Each row of a before or after table is a point. The points were changed in one or more steps. Then noise was added and the rows were shuffled. The steps act on columns, c1 being the first. What was done? A step turns or swaps two columns, mirrors them in a line or flattens them onto one, adds a multiple of one to another, or multiplies or shifts one. Angles are multiples of 10 degrees, from the lower column toward the higher: turns from -170 to 170, lines from 10 to 170 but not 90. Use the fewest steps. Two steps may share a column if one is a turn and the other turns, adds or multiplies; they go together, in the order done. Otherwise the lowest column goes first.

Before (14 x 2):
[[ 59 -49]
 [-33 -10]
 [-26  17]
 [-26 -33]
 [  1 -40]
 [  1 -33]
 [-36   7]
 [-10   2]
 [ -1 -45]
 [-40  62]
 [-31  38]
 [  7 -28]
 [-19 -41]
 [-20  19]]
After, 14 rows:
[[-18  -3]
 [ -2 -41]
 [-20  14]
 [-32 -17]
 [-22 -52]
 [-29  25]
 [  4 -34]
 [-32 -40]
 [ -4 -49]
 [-39 -13]
 [-38  46]
 [-29  10]
 [ 57 -28]
 [  5 -26]]
Steps: add 0.3 times c1 to c2

Before, 9 rows:
[[-12  10  18  21]
 [-27 -37  34  16]
 [ 45 -48 -19 -46]
 [-38 -54 -40  -9]
 [ -3  12  19  25]
 [ 55 -15  34 -20]
 [  8 -28 -46  14]
 [  8   4  13  85]
 [-15  57  -1  26]]
After, 9 rows:
[[  4 -22  15  80]
 [-10 -16  34 -13]
 [ -3   4  10  25]
 [ -2  46   3  17]
 [  7 -34 -45  20]
 [ -5 -54 -43 -12]
 [ -1 -39 -28 -46]
 [ -7 -34  35  28]
 [  3  -3  14  19]]
Steps: multiply c1 by 0; add -0.3 times c4 to c2

Before (11 x 8):
[[ 10 -61 -34   2   8  39  23 -44]
 [ 18  36  28 -12 -17 -11  19  47]
 [  5  80   9  25 -31   7   8  28]
 [-10  -5  -4   4  34   5  58 -21]
 [-58  18   0  -2  -7  22 -37  -8]
 [  1 -24 -11 -26  36 -10  -1 -71]
 [-21  20  49  -9 -13  14  -2 -30]
 [-10  -5 -13   8 -10  31  20 -20]
 [-14 -21 -19 -12  14  43  -9   0]
 [-21 -24  30  32  59   2 -27 -70]
 [  4  44   1   3  10  61  16  -2]]
After, 11 rows:
[[-12 -20   1   8  -9   4  23 -60]
 [-60   6 -17   0  -6   6 -35 -32]
 [ -1 -16  24 -25  40 -64  -3 -62]
 [  4   8 -40   2  13  35  13 -74]
 [-10  -6   3   5  34 -12  57 -31]
 [-13 -22  16 -12  19  30 -10 -49]
 [-19  24  32  35  58 -52 -30 -72]
 [-22  51 -11 -12 -12 -12  -2 -51]
 [ 16 -44  56   2   6  -9  25 -93]
 [  8  22 -76  22 -30  29  12  19]
 [ 18  31 -29 -11 -16  30  23  61]]
Steps: turn c2 and c3 by -80 degrees; turn c6 and c8 by -50 degrees; multiply c8 by 1.6

Before (9 x 9):
[[ 20 -38 -11 -39  16   9  11  -6 -26]
 [  5 -15  -3  42  -9 -28   9  47 -54]
 [ 13  31 -13  24  11 -48  15  67 -27]
 [-44 -40 -37  -2 -37  -5  -5 -33  40]
 [-27 -32   3   1  39  -3  -4 -20 -15]
 [ 32 -22  15  -5  11 -12 -13 -26  -1]
 [-41 -16   0   5 -21  -5  35 -44   5]
 [ 16  20 -30  33  18 -58   4  15 -66]
 [-30   3 -36  22 -37  37  -1  -9  20]]
After:
[[ 27 -23  16  20 -25   2  -8 -27   6]
 [  6 -17 -45  10 -21  29  66  50 -55]
 [-31 -35   7   8 -52 -20  10 -22 -15]
 [ 16  31 -39 -18 -68  27  41  67 -25]
 [ 16  18 -48 -11 -84  34  64  13 -63]
 [-21  -3 -31 -12  83  -3 -18  -9  19]
 [-40 -18   7  14  17  16  32 -46   7]
 [-44 -35  -7 -24  32  28 -44 -35  40]
 [ 22 -40  31 -30  -7 -17  38 -11 -27]]
Steps: add -0.3 times c8 to c3; turn c3 and c4 by 60 degrees; turn c5 and c6 by -140 degrees; multiply c5 by 1.6; add -1 times c9 to c7

Before:
[[ 25 -12   5   8  -1 -29 -47 -27 -34 -20 -24   2]
 [ -2  -7  26  23  16 -26 -65  32 -12  24 -40  49]
 [ -6 -24  -7 -49  46   3 -18   0   1  22 -23 -48]
 [ -7  17  37  48 -15 -37 -31  -5   3  46 -13   9]
 [ -9 -25 -60   6  43  14 -23   6  21  40  13 -14]
 [-10  71   5   3 -20  -9 -17  19 -40  35  26  27]
 [ 23   2  32   1  15 -31 -71 -35  -7  29 -16  51]
 [ 27 -20  21  17 -41 -34 -30  36  -5  61  13  45]
 [-10  -5 -25 -42  36  58  15 -36  21 -27 -39 -17]
 [-70  18 -14 -34   4  -4  19 -12  -6  -1  37   9]
 [  2  30  25  19  25 -30  16  16 -18   9  31  36]
 [-18  -5 -51 -49  47   4  32 -40  -8  18 -44 -13]
 [-19  57 -21 -53  31  -5  18 -13  39 -16  17   0]
 [-15  28 -24   7 -12 -47 -13  34  14  19   5  24]]
After, 14 rows:
[[  42   48   39  -26  -17   15   -1   24  -21   30   -6   22]
 [  23  -43   27    1   45   -6   43    2  -10   41  -18  -16]
 [  -4   10   23  -14   -3   30   -9   15  -72    3  -29   46]
 [ -41   66    9   -7   37   23   24    7   -9  -22  -13   62]
 [ -12   11  -66   13   29   13   46  -12   22   13   32   70]
 [  -4  -23   57  -14   17  -33   -5   11  -22   47   34  -60]
 [  20  -14   25   -5  -24  -74   -4    5  -17   32   -5 -123]
 [   1  -27  -12  -29   21  -15   16   22   -7   47   15  -70]
 [   6   21   23  -15   23   38   24    6  -17  -16   25   83]
 [  -9    4  -53   -1   23   -3   42    9    1   16   47   37]
 [ -15   37   -1    2    8   39  -17   -2   -5   27   -6   96]
 [   3   30  -46   39   46   18    9  -24   -6  -14   39   41]
 [  -7  -16  -43   -7   55   33   18    8   29  -41   10   93]
 [ -35   -9  -33   14  -22   12   35  -13   21   -2   35   10]]
Steps: swap c1 and c9; turn c2 and c3 by -20 degrees; turn c3 and c7 by -150 degrees; flatten c4 and c8 onto the line at 140 degrees; swap c5 and c10; turn c6 and c11 by -140 degrees; add 1.5 times c6 to c12

Before:
[[ 47  10  82 -33  -6 -20 -37 -15 -40 -27  13  17 -90 -41 -27   4   8  47]
 [  5  12 -59 -14 -16 -19  39 -36  16  40  25 -20  38   5  37  -2  20  -9]
 [-13 -26  62   5 -14 -65 -26 -15 -16 -12  33  29 -78 -43 -22 -15  41  30]
 [-63 -11  42  -1 -37  17 -21 -17  43  16  44  64 -27 -55 -57 -24  -3   8]
 [-18  20 -41  20  35 -16  37 -21  18  35  26 -10 -42 -28  39  14  -2 -39]
 [ 14  -2  35  -2 -39  14  28  10  19  33   0  72 -28 -41 -26 -16  27 -52]
 [  1  15   1 -18   7 -27  46  18   7  39  16 -29   2  14  11 -21 -10 -15]
 [ 17  17  -1  12   1  20  31  -9 -34  29  38  -9 -14  16  29 -34  27   0]
 [ 17  31   0  21 -29 -16  26  -5  29  72  25 -17 -17 -15  39 -10  -2  -9]
 [-14  19   7  32  -1 -15  23 -30 -30  50   6 -35 -14 -18  15  27  -7 -52]]
After:
[[-11  40  52   5  -3  17 -25  -3 -16  -1  32  31 102 -43 -21  24  53  -1]
 [-17 -53 -37  20  20  -7  37 -10  21 -11  27 -12  44 -29  40 -38  -4  18]
 [ 18 -10  11  11  -1 -25  33   1 -36 -48  36  -8   4  14  28  -3  35 -10]
 [-16 -50   2  32 -18   5  24 -21 -31 -17   6 -34  19 -15  16 -65  -7  13]
 [ 14 -25  50  -2 -54 -25  26  20  18 -18  -2  72  18 -42 -27   3  36  23]
 [  7  -9 -79 -14 -15  38  42 -26  14 -32  24 -21 -24   4  38 -31  25  -6]
 [-64  23  58   1 -32 -28 -23  -5  44 -17  41  62  15 -57 -56  18  -4  -4]
 [ -2 -23 -13 -21   2  23  43  29  10 -49  19 -27  13  15   8 -23 -12  -1]
 [ 18 -17  -1  21 -30   5  27   8  29 -58  27 -18  22 -14  40 -53  -5 -24]
 [ 46  29  95 -35  10 -28 -36  -6 -39  23  14  16  87 -39 -28  22   8 -36]]
Steps: turn c5 and c18 by -20 degrees; turn c2 and c18 by -130 degrees; turn c6 and c13 by -150 degrees; add -0.5 times c6 to c3; shift c8 by 10; add -0.3 times c12 to c10; turn c10 and c16 by -130 degrees; multiply c17 by 1.3
